Each row is a point. Examples show where two turns around zero, p and q, send a point. Write where each new point lands after one turn and then the other. Backwards means that the second turn is done in reverse. Each puzzle has new turns, and all numbers are rounded.
In the rows, zero is written as 128.

Turn p:
[151 150 139] => [159 135 138]
[158  91 130] => [142 108  87]
[ 98 141 178] => [125  93 176]
[113 163  84] => [110 182 140]
[119  96 108] => [102 124  99]
Turn q:
[156  73 160] => [185  95 105]
[ 98 140 102] => [ 87 133 121]
[120 151 160] => [128 115 166]
[148 136  94] => [126 165 112]
[161 157 142] => [151 153 159]
[ 85 111 111] => [ 91 105 105]
Where do these land?
q, then p: [189 201 121] => [191 137 199]
p, then q backwards: [109 143 131] => [122 151 134]
q, then p: [125 116  97] => [110 156 129]
p, then q backwards: [122 114 132] => [114 120 129]
q, then p backwards: [112  87 145] => [141  91 154]
p, then q backwards: [111 106 143] => [ 99 119 137]

Turn p:
[155 101 117 114] => [150 118 134  94]
[109 100 161 217] => [101  43 127 174]
[153 125  99 110] => [143 139 113  93]
[159 148 139 132] => [160 130 111 141]
[133 173 103 105] => [131 176  98 125]
[100 118 127 108] => [107 142 152 120]
[ 87 132 150 111] => [104 147 161 148]
Turn q:
[152 118 116 109] => [139  99 117 119]
[121  88 115  99] => [113  87 150 113]
[118 152 162  84] => [169 142 160  99]
[139 152 157 192] => [135 173 108 184]
[109 130  90 156] => [ 84 140 106 125]
Where do these land?
p, then q: [131 106 137 147] => [121 107 144 143]
q, then p: [154 140 155 151] => [140 108  89 133]
q, then p backwards: [129 131 189 126] => [141 135 180 100]
q, then p: [125 158  77 152] => [ 87 166 107 105]
p, then q: [151 141  59 131] => [113 108 108  61]
q, then p: [ 83  96 128  87] => [135 137 193 148]
q, then p: [123 125 150 103] => [157 125 143 136]

Turn p:
[148 142 139 120 160 127  91 131] => [111 155 131 112 158 133  99 141]
[144 113 131 112 153 118 140 142] => [124 108 129 137 149 125 117 156]
[138 132 117 120 105 107 110 159] => [131 148 110 155 128  99 114 127]
[135 109 134 161  85 136 150  85] => [162 126 171 122  85 127 155 116]
[121 138 143 110 145 155 149 140] => [ 98 109 116 110 133 129 146 144]
[ 84 129 130 139 132  91  96 112] => [140 135 111 132 112 162  86  96]
[133 101  98 145 159 154 148 129] => [150 113 131 129 162 151 164 142]
[147 178 128 115 148  96 137 159] => [ 72 133 130 165 150 117 109 127]
[101 104 134  87  31 139 143  37] => [179  84 155  70  53  74 130  65]
[121 147 106 151 143 137 104 149] => [122 162 109 139 150 147 138 118]
[135 113 147 149 145 148 139 165] => [121 136 116 136 128 143 151 175]
Turn q:
[101 102 160 127 153  91 106 102] => [114  93  74 129 140 106 149 118]
[191 154  67 125 122 167 121 119] => [181 173 157 147  93 174 131 152]
[103 112 126 126 146  99 135 156] => [108 108 117 131 149 106 109 154]
[114  98 168 109 138 101 158 117] => [ 74 119 111 134 132  97 153 124]
[110 114 138 120  92 105 120 133] => [124 113 127 111 111  88 116 117]
[ 87 122 164  93 141 122 119 135] => [101 129  99  89 156 103 136 126]
[113 178 111 140 125 122 146 116] => [123 151 118 140 127 151  86 105]
[152 128  89 161 110 191 131 130] => [156 124 182 121 105 184 126 133]
[181 145 131 151 124 154 116 143] => [170 142 168 149 139 142 146 119]
Where do these land?
q, then p: [167 123 100 110 129 134 133 121] => [104 148 130 149 109 110 154 135]
q, then p: [117 165  94  73 135 111 114 162] => [ 89 167 103 151 168 105 100 112]
p, then q backwards: [143 113 154 161 129 131 113 139] => [150 133  93 105 134 142 136 133]
p, then q: [107 143 124 128 162  91 120 131] => [152 102 116 105 133 164 135 127]
q, then p: [124 167  81 163 134 164 122 106] => [133 171 135  73 141 108 163 136]
q, then p: [121  67 176 108 131 141 135 137] => [125  55 109 148 109 137 119 141]
p, then q: [ 98  78 124  98 117  84 121 162] => [188  93 143 151 101 125 123 164]
q, then p backwards: [128 177 139  99 107 144 140 124] => [133 159 127 145 116 135  78 112]
q, then p: [125 141 141 161 107 146 117  78] => [156 117 165  89 118 116 150 109]
p, then q: [150 106 145 180 128 133 165 119] => [107 129 188 127 149 118 141 102]
